Each wall is flat, endless, passes through zero and stands at right angles to its row. A trip goes straight from one point to another. Which walls does it cross, in order?
(in the rows, 128 means zero)

Walls:
(1): 110; 110; 145
(2): 104; 134; 114
(3): 139; 134; 142
(4): 150; 161; 136
(5): 189; 91; 104
(6): 85; 172; 162
Trips:
146; 197; 148 to 122; 136; 125 => 2, 3
59; 88; 158 to 134; 130; 145 => 3, 2, 4
116; 153; 123 to 87; 125; 115 => 4, 1
155; 116; 154 to 176; 175; 139 => 1, 6
100; 131; 139 to 120; 147; 134 => 4, 3, 1
143; 137; 117 to 108; 136; 110 => 3, 2, 5, 6, 4

Walls:
(1): 131; 173; 108; 140; 143; 174; 61; 129; 130; 135; 146; 143
(2): 94; 106; 97; 145; 178; 94; 113; 154; 171; 169; 118; 119
(3): 94; 131; 116; 121; 109; 173; 92; 104; 102; 145; 143; 90
(4): 98; 109; 90; 155; 147; 120; 112; 115; 158; 81; 158; 127
(5): 118; 92; 146; 119; 146; 116; 139; 131; 102; 143; 151; 150
(6): 85; 118; 119; 87; 146; 123; 158; 107; 131; 143; 175; 164
(7): 151; 155; 137; 113; 107; 140; 149; 146; 143; 133; 131; 124
Trips:
106; 102; 150; 122; 119; 158; 122; 140; 127; 121; 101; 149 to 126; 142; 98; 161; 120; 154; 109; 114; 98; 103; 91; 141 => 1, 5, 4
112; 140; 171; 122; 117; 88; 141; 144; 112; 95; 135; 109 to 117; 123; 138; 167; 128; 140; 132; 117; 109; 98; 138; 166 => 4, 7, 6, 1
188; 166; 126; 124; 105; 136; 172; 109; 122; 135; 144; 141 to 124; 184; 140; 151; 101; 128; 146; 122; 140; 170; 184; 144 => 6, 1, 3
106; 127; 125; 146; 86; 133; 123; 103; 121; 159; 170; 117 to 137; 126; 162; 135; 95; 85; 146; 94; 140; 99; 140; 101 => 1, 7, 5, 6, 3
117; 146; 104; 86; 111; 127; 95; 191; 87; 125; 162; 108 to 66; 145; 136; 172; 136; 173; 98; 74; 143; 126; 133; 148 => 4, 5, 7, 2
81; 109; 72; 170; 109; 174; 166; 136; 108; 90; 49; 159 to 137; 156; 120; 151; 117; 105; 116; 111; 161; 180; 144; 83 => 2, 1, 7, 4
133; 112; 148; 138; 126; 126; 129; 118; 95; 101; 118; 156 to 66; 150; 97; 97; 161; 127; 177; 110; 99; 139; 108; 129 => 6, 3, 2

Walls:
(1): 61; 119; 127; 165; 150; 101; 111; 147; 144; 121; 173; 71; 176; 103; 150; 163; 129; 129; 116; 121; 154; 163; 113; 123; 97; 156; 113; 103; 105; 121; 95; 148; 117; 143; 154; 110; 117; 112; 162; 138; 90; 184; 113; 186; 157; 127; 140; 143
(2): 135; 86; 155; 141; 157; 153; 89; 170; 100; 122; 155; 165; 111; 118; 155; 105; 110; 131; 124; 140; 170; 168; 121; 156; 126; 153; 171; 100; 86; 134; 110; 116; 114; 179; 128; 137; 116; 147; 140; 72; 128; 159; 147; 97; 112; 132; 104; 157
(3): 125; 125; 110; 160; 111; 195; 143; 156; 123; 113; 133; 166; 84; 95; 128; 134; 70; 160; 84; 87; 70; 156; 127; 157; 158; 104; 168; 134; 163; 170; 130; 155; 115; 173; 149; 118; 127; 149; 126; 58; 150; 134; 133; 113; 145; 81; 143; 123
(4): 127; 114; 120; 160; 99; 112; 161; 178; 131; 113; 151; 106; 141; 111; 108; 111; 184; 87; 127; 156; 91; 128; 151; 147; 106; 130; 123; 107; 112; 97; 100; 124; 158; 179; 87; 119; 137; 173; 118; 74; 106; 121; 113; 132; 130; 118; 169; 103
(5): 99; 65; 93; 167; 100; 141; 116; 110; 118; 125; 141; 110; 112; 140; 107; 119; 158; 132; 152; 108; 135; 118; 153; 148; 128; 128; 126; 102; 149; 138; 107; 173; 107; 116; 155; 132; 173; 110; 77; 115; 147; 122; 124; 104; 72; 184; 143; 79
(6): 126; 98; 119; 97; 160; 135; 162; 93; 137; 107; 132; 110; 72; 158; 128; 151; 89; 157; 145; 82; 90; 134; 135; 133; 165; 130; 139; 128; 141; 192; 112; 117; 181; 123; 133; 122; 73; 128; 126; 116; 107; 119; 88; 127; 140; 159; 137; 111
(7): 130; 137; 127; 120; 105; 112; 141; 116; 118; 177; 111; 177; 138; 127; 98; 83; 87; 128; 151; 168; 126; 74; 83; 99; 140; 81; 73; 87; 133; 107; 87; 133; 152; 128; 142; 156; 109; 101; 157; 105; 132; 115; 138; 109; 109; 76; 124; 102
(8): 168; 125; 137; 132; 139; 179; 116; 108; 100; 137; 120; 135; 143; 105; 141; 117; 50; 111; 145; 112; 81; 163; 116; 115; 124; 153; 158; 173; 172; 125; 122; 81; 164; 142; 110; 101; 99; 144; 76; 100; 152; 117; 117; 169; 157; 128; 137; 173
(9): 183; 138; 120; 154; 137; 154; 157; 108; 138; 130; 134; 142; 147; 106; 152; 131; 133; 158; 117; 108; 145; 135; 162; 80; 78; 211; 134; 141; 121; 137; 141; 166; 128; 115; 140; 150; 138; 97; 178; 142; 110; 101; 133; 127; 169; 114; 120; 93
(10): 101; 122; 144; 134; 190; 145; 111; 98; 60; 103; 139; 104; 66; 136; 139; 135; 131; 145; 89; 122; 109; 185; 91; 145; 210; 141; 127; 119; 104; 110; 108; 96; 126; 174; 148; 126; 146; 149; 86; 104; 73; 105; 156; 117; 125; 144; 150; 159
Trips:
124; 101; 97; 157; 157; 124; 123; 153; 132; 113; 112; 110; 139; 118; 130; 86; 148; 136; 135; 128; 171; 133; 124; 124; 176; 132; 123; 159; 133; 127; 113; 132; 155; 124; 145; 104; 136; 109; 140; 117; 157; 131; 127; 125; 139; 129; 114; 75 to 138; 142; 137; 154; 150; 147; 70; 98; 138; 93; 78; 151; 126; 102; 168; 90; 101; 103; 105; 104; 70; 153; 123; 110; 118; 136; 53; 139; 121; 187; 179; 143; 142; 117; 148; 154; 131; 163; 173; 163; 141; 132; 135; 154; 141; 134; 159; 106 => 3, 4, 2, 8, 7, 5, 1
113; 126; 132; 134; 110; 166; 121; 104; 136; 135; 128; 91; 151; 139; 125; 68; 162; 150; 54; 127; 127; 141; 160; 164; 166; 75; 87; 134; 119; 136; 114; 154; 128; 112; 117; 119; 101; 140; 95; 133; 143; 136; 143; 156; 90; 160; 93; 157 to 106; 137; 139; 106; 139; 108; 144; 133; 112; 77; 163; 165; 153; 123; 117; 138; 146; 156; 132; 139; 123; 98; 142; 98; 121; 124; 136; 179; 157; 134; 122; 143; 162; 149; 141; 141; 119; 89; 150; 148; 121; 97; 99; 75; 143; 119; 143; 153 => 3, 6, 7, 10, 5, 9

Walls:
(1): 127; 165; 116; 112; 118; 146; 92; 107; 97; 161; 122; 143; 124; 196; 168; 134; 155; 109; 164; 98; 170; 125; 131; 157; 143; 113; 105; 131; 98; 71; 107; 114; 141; 158; 176; 150; 109; 118; 135; 82; 129; 117; 175; 110; 113; 105; 99; 130
(2): 140; 136; 115; 140; 146; 144; 102; 148; 176; 97; 151; 178; 162; 97; 113; 154; 166; 110; 178; 122; 108; 136; 136; 134; 151; 158; 120; 115; 160; 131; 137; 120; 125; 132; 97; 157; 158; 188; 178; 94; 158; 96; 99; 127; 128; 109; 118; 118
(3): 129; 102; 99; 90; 167; 128; 131; 110; 62; 176; 124; 121; 219; 141; 71; 148; 160; 95; 115; 201; 112; 154; 150; 130; 125; 131; 108; 176; 102; 124; 123; 95; 135; 146; 185; 119; 103; 119; 106; 154; 125; 196; 127; 122; 97; 125; 170; 121
(4): 156; 97; 107; 124; 136; 122; 113; 131; 140; 134; 109; 131; 104; 142; 139; 114; 129; 122; 147; 129; 98; 155; 118; 90; 128; 170; 141; 99; 123; 82; 137; 166; 104; 131; 140; 144; 148; 105; 112; 115; 168; 135; 81; 108; 174; 146; 72; 145
(5): 156; 110; 94; 108; 136; 106; 170; 128; 143; 154; 188; 89; 114; 111; 112; 138; 110; 154; 163; 115; 104; 149; 122; 182; 123; 124; 133; 159; 142; 109; 118; 172; 125; 128; 104; 76; 168; 84; 170; 141; 115; 127; 137; 120; 120; 91; 134; 97
(6): 140; 163; 118; 150; 101; 139; 93; 143; 56; 140; 126; 98; 115; 154; 120; 43; 160; 123; 108; 124; 87; 93; 94; 156; 144; 106; 90; 117; 139; 143; 140; 97; 118; 172; 186; 119; 108; 129; 140; 103; 153; 123; 110; 128; 122; 135; 144; 132
(7): 119; 148; 169; 150; 143; 101; 131; 116; 103; 95; 152; 118; 120; 104; 174; 100; 163; 117; 112; 175; 123; 132; 167; 128; 137; 87; 95; 120; 130; 195; 98; 168; 128; 125; 80; 123; 96; 82; 156; 132; 152; 143; 187; 137; 158; 134; 121; 129
(8): 142; 101; 166; 138; 113; 92; 135; 133; 142; 106; 146; 99; 169; 107; 95; 154; 124; 146; 184; 116; 95; 183; 87; 145; 166; 111; 131; 167; 126; 106; 157; 137; 86; 130; 109; 117; 132; 112; 34; 164; 156; 139; 184; 151; 191; 112; 145; 89
(9): 84; 158; 100; 179; 152; 78; 130; 161; 74; 111; 151; 143; 110; 152; 141; 139; 145; 135; 119; 123; 153; 126; 120; 135; 126; 131; 116; 135; 135; 103; 125; 105; 103; 167; 148; 113; 148; 104; 133; 164; 111; 141; 119; 51; 99; 60; 161; 134
(10): 135; 110; 149; 135; 134; 107; 118; 93; 123; 135; 148; 113; 143; 168; 121; 148; 86; 103; 101; 147; 141; 118; 181; 123; 165; 106; 114; 112; 77; 144; 105; 118; 125; 125; 87; 131; 91; 140; 136; 148; 147; 82; 135; 98; 171; 117; 135; 153
(11): 137; 142; 146; 118; 155; 179; 95; 122; 88; 122; 125; 99; 131; 164; 166; 117; 129; 124; 129; 162; 109; 172; 148; 141; 130; 118; 121; 182; 113; 153; 172; 145; 104; 123; 140; 102; 111; 142; 166; 109; 68; 69; 101; 113; 108; 109; 69; 117
Trips:
129; 135; 115; 129; 133; 178; 194; 178; 108; 90; 95; 111; 147; 103; 160; 138; 88; 112; 131; 127; 196; 102; 146; 105; 133; 149; 130; 125; 126; 143; 163; 101; 136; 58; 146; 131; 137; 128; 111; 151; 124; 104; 143; 132; 147; 104; 101; 122 to 113; 106; 123; 129; 115; 136; 106; 96; 171; 127; 131; 126; 106; 123; 86; 122; 136; 125; 138; 148; 137; 216; 115; 148; 103; 95; 86; 105; 114; 99; 84; 115; 162; 138; 113; 110; 185; 125; 140; 170; 143; 106; 122; 101; 170; 132; 165; 97 => 10, 8, 11, 5, 2, 9, 4, 3
157; 137; 133; 151; 148; 159; 104; 138; 118; 102; 143; 86; 128; 99; 122; 153; 52; 108; 107; 109; 142; 151; 161; 119; 169; 164; 146; 115; 161; 118; 150; 117; 109; 98; 114; 119; 127; 125; 52; 115; 104; 111; 183; 141; 84; 114; 140; 177 to 168; 69; 125; 143; 132; 119; 146; 110; 155; 100; 142; 136; 103; 168; 141; 113; 148; 116; 115; 148; 201; 99; 138; 183; 120; 126; 114; 147; 137; 123; 152; 92; 87; 172; 115; 125; 125; 132; 167; 130; 131; 127; 106; 138; 100; 64; 106; 147 => 9, 5, 1, 2, 8, 6
92; 137; 131; 150; 108; 113; 155; 114; 107; 121; 105; 150; 153; 166; 193; 93; 137; 115; 121; 161; 81; 142; 139; 177; 181; 133; 99; 87; 129; 82; 146; 107; 136; 160; 100; 80; 161; 88; 143; 124; 117; 93; 129; 118; 159; 162; 137; 116 to 183; 168; 190; 119; 134; 124; 71; 126; 130; 107; 135; 111; 132; 135; 125; 211; 94; 128; 125; 121; 110; 154; 132; 144; 145; 125; 159; 143; 150; 94; 139; 151; 114; 80; 186; 120; 117; 155; 163; 137; 165; 179; 126; 116; 113; 125; 176; 136 => 2, 3, 7, 6, 4, 9
142; 91; 82; 122; 121; 116; 135; 99; 167; 157; 111; 155; 123; 145; 101; 150; 112; 120; 130; 157; 121; 154; 140; 116; 109; 132; 93; 110; 187; 136; 139; 122; 151; 134; 129; 146; 99; 135; 129; 136; 161; 118; 150; 172; 135; 154; 129; 162 to 124; 107; 174; 86; 146; 152; 116; 135; 129; 138; 165; 139; 102; 136; 111; 90; 100; 137; 159; 165; 152; 99; 147; 147; 119; 145; 192; 126; 135; 108; 109; 131; 118; 157; 100; 150; 171; 133; 145; 135; 160; 148; 116; 102; 177; 137; 117; 132 => 5, 3
138; 175; 130; 139; 147; 122; 73; 117; 169; 129; 159; 114; 126; 118; 157; 100; 174; 114; 118; 55; 101; 93; 144; 116; 145; 183; 131; 126; 109; 105; 103; 145; 143; 117; 95; 134; 141; 152; 93; 136; 120; 123; 144; 111; 127; 140; 112; 92 to 132; 144; 143; 102; 123; 111; 110; 114; 96; 163; 140; 143; 140; 116; 140; 59; 135; 115; 137; 129; 131; 171; 112; 151; 106; 147; 134; 125; 149; 111; 130; 154; 122; 119; 172; 164; 112; 121; 125; 105; 156; 136; 163; 119; 155; 123; 103; 117 => 6, 11, 2, 3

Walls:
(1): 118; 140; 162; 127; 84; 81; 144; 89; 164; 98; 94; 124; 72; 143; 115; 100; 99; 106; 112; 98; 102; 120; 145; 104; 125; 130; 130; 63; 123; 138; 127; 114; 134; 91; 90; 144; 105; 93; 150; 125; 169; 130; 156; 117; 124; 175; 103; 112
(2): 149; 112; 129; 132; 135; 132; 133; 133; 156; 141; 125; 154; 157; 151; 167; 114; 129; 148; 147; 130; 100; 138; 112; 134; 135; 133; 141; 68; 123; 159; 156; 103; 137; 158; 126; 83; 97; 157; 88; 137; 125; 160; 138; 148; 101; 116; 135; 101
(3): 154; 105; 140; 129; 104; 108; 114; 140; 121; 128; 144; 170; 98; 102; 167; 197; 100; 161; 108; 145; 157; 150; 73; 82; 76; 135; 122; 118; 102; 140; 134; 96; 141; 101; 32; 117; 147; 165; 92; 124; 171; 117; 126; 105; 86; 142; 133; 162
(4): 81; 110; 112; 107; 99; 135; 152; 133; 116; 141; 128; 117; 131; 133; 177; 115; 132; 140; 133; 156; 132; 158; 140; 128; 108; 123; 111; 104; 113; 67; 131; 128; 145; 93; 147; 115; 130; 146; 76; 95; 128; 158; 78; 175; 114; 122; 140; 117
(5): 159; 95; 154; 138; 98; 176; 114; 157; 110; 110; 144; 149; 141; 125; 101; 88; 75; 137; 125; 133; 135; 143; 137; 158; 118; 129; 58; 145; 84; 99; 101; 103; 162; 140; 151; 115; 108; 124; 92; 93; 115; 156; 139; 135; 125; 95; 150; 110
(6): 92; 127; 108; 84; 86; 150; 109; 118; 128; 126; 120; 122; 72; 112; 170; 98; 145; 110; 140; 98; 139; 145; 143; 127; 115; 88; 134; 114; 91; 123; 143; 129; 152; 105; 167; 121; 81; 145; 95; 156; 131; 103; 100; 152; 121; 140; 138; 131
(7): 134; 108; 162; 115; 194; 98; 54; 182; 114; 168; 137; 154; 119; 158; 99; 122; 127; 131; 173; 148; 164; 139; 116; 106; 130; 42; 92; 137; 142; 105; 73; 120; 159; 117; 133; 132; 117; 127; 98; 174; 134; 108; 111; 100; 139; 158; 86; 49
(8): 140; 147; 143; 143; 144; 138; 142; 143; 144; 150; 102; 175; 133; 126; 150; 132; 169; 156; 177; 105; 119; 138; 98; 157; 171; 135; 120; 100; 122; 157; 118; 170; 148; 150; 133; 135; 115; 94; 75; 131; 146; 154; 124; 70; 115; 129; 109; 105
Trips:
158; 120; 163; 163; 98; 125; 162; 82; 111; 59; 58; 96; 143; 135; 182; 127; 114; 93; 93; 119; 46; 151; 129; 143; 103; 141; 127; 126; 155; 131; 120; 115; 141; 110; 104; 145; 149; 133; 99; 126; 93; 119; 112; 107; 156; 104; 167; 161 to 122; 114; 136; 119; 158; 84; 108; 161; 96; 175; 171; 112; 129; 165; 119; 132; 116; 154; 143; 121; 141; 79; 116; 196; 136; 108; 138; 75; 128; 105; 114; 74; 134; 138; 101; 128; 97; 127; 68; 78; 122; 117; 150; 160; 93; 129; 117; 90 => 8, 7, 1
145; 172; 135; 131; 150; 122; 177; 166; 90; 149; 173; 161; 158; 117; 143; 140; 114; 154; 127; 82; 114; 144; 141; 96; 133; 110; 150; 107; 111; 156; 103; 109; 141; 112; 128; 144; 180; 191; 164; 136; 199; 150; 137; 133; 138; 142; 88; 121 to 141; 126; 159; 114; 109; 130; 145; 103; 85; 134; 152; 95; 128; 123; 177; 147; 150; 125; 145; 116; 93; 114; 79; 88; 107; 112; 133; 150; 117; 131; 174; 117; 104; 111; 126; 138; 93; 77; 136; 121; 153; 112; 146; 142; 137; 59; 149; 145 => 7, 8, 1, 6, 2, 4
111; 127; 163; 130; 119; 160; 107; 114; 131; 166; 160; 153; 148; 144; 76; 109; 133; 114; 122; 132; 121; 139; 147; 156; 100; 122; 92; 105; 142; 97; 168; 102; 103; 165; 152; 121; 166; 135; 72; 114; 90; 162; 128; 118; 145; 116; 123; 85 to 130; 88; 157; 152; 205; 137; 123; 140; 137; 119; 119; 114; 97; 135; 78; 66; 143; 104; 153; 161; 156; 144; 131; 183; 159; 132; 125; 148; 122; 157; 121; 187; 104; 204; 142; 144; 145; 108; 85; 110; 142; 115; 137; 142; 123; 114; 123; 112 => 4, 2
96; 94; 131; 83; 148; 133; 143; 145; 79; 175; 144; 114; 168; 134; 110; 103; 129; 72; 102; 147; 140; 127; 144; 85; 100; 86; 93; 134; 97; 178; 129; 165; 132; 189; 148; 143; 140; 101; 122; 136; 90; 91; 83; 96; 163; 151; 116; 128 to 107; 115; 95; 166; 122; 113; 125; 89; 114; 143; 101; 103; 129; 109; 120; 157; 89; 99; 131; 139; 142; 106; 99; 98; 115; 141; 155; 129; 129; 163; 162; 124; 98; 103; 172; 121; 104; 89; 136; 125; 99; 117; 129; 165; 104; 107; 109; 112 => 5, 7, 1
88; 123; 155; 133; 128; 126; 161; 116; 138; 164; 80; 138; 156; 129; 131; 94; 140; 85; 146; 95; 111; 164; 93; 102; 161; 129; 124; 135; 114; 89; 113; 129; 135; 98; 137; 87; 133; 119; 170; 175; 96; 103; 109; 138; 135; 161; 113; 134 to 124; 102; 89; 153; 130; 106; 141; 129; 146; 150; 172; 127; 92; 79; 145; 142; 164; 141; 158; 149; 105; 125; 107; 98; 103; 115; 184; 154; 96; 120; 97; 113; 150; 57; 114; 145; 134; 78; 140; 101; 97; 190; 129; 126; 119; 148; 158; 99 => 3
41; 108; 150; 103; 136; 123; 141; 69; 154; 113; 115; 139; 140; 136; 116; 93; 120; 122; 175; 160; 142; 125; 122; 158; 98; 117; 96; 109; 156; 107; 116; 109; 127; 97; 98; 103; 152; 158; 126; 98; 139; 125; 77; 136; 161; 103; 117; 115 to 156; 93; 115; 119; 110; 128; 154; 121; 128; 136; 136; 81; 121; 97; 79; 134; 140; 65; 122; 100; 122; 174; 106; 180; 91; 121; 121; 102; 113; 126; 118; 95; 132; 62; 135; 146; 136; 171; 132; 118; 112; 141; 140; 149; 114; 132; 111; 152 => 7, 3
157; 126; 102; 124; 103; 145; 89; 87; 98; 116; 96; 120; 145; 82; 101; 128; 145; 133; 146; 132; 90; 124; 148; 95; 154; 84; 142; 147; 132; 171; 167; 138; 153; 116; 147; 121; 174; 171; 127; 125; 100; 126; 133; 96; 148; 146; 142; 111 to 133; 163; 133; 150; 95; 144; 130; 102; 144; 92; 111; 155; 133; 162; 101; 131; 149; 140; 128; 131; 158; 108; 112; 139; 109; 145; 161; 175; 92; 152; 120; 156; 123; 100; 162; 176; 131; 169; 100; 119; 109; 124; 113; 134; 136; 87; 131; 131 => 8, 5
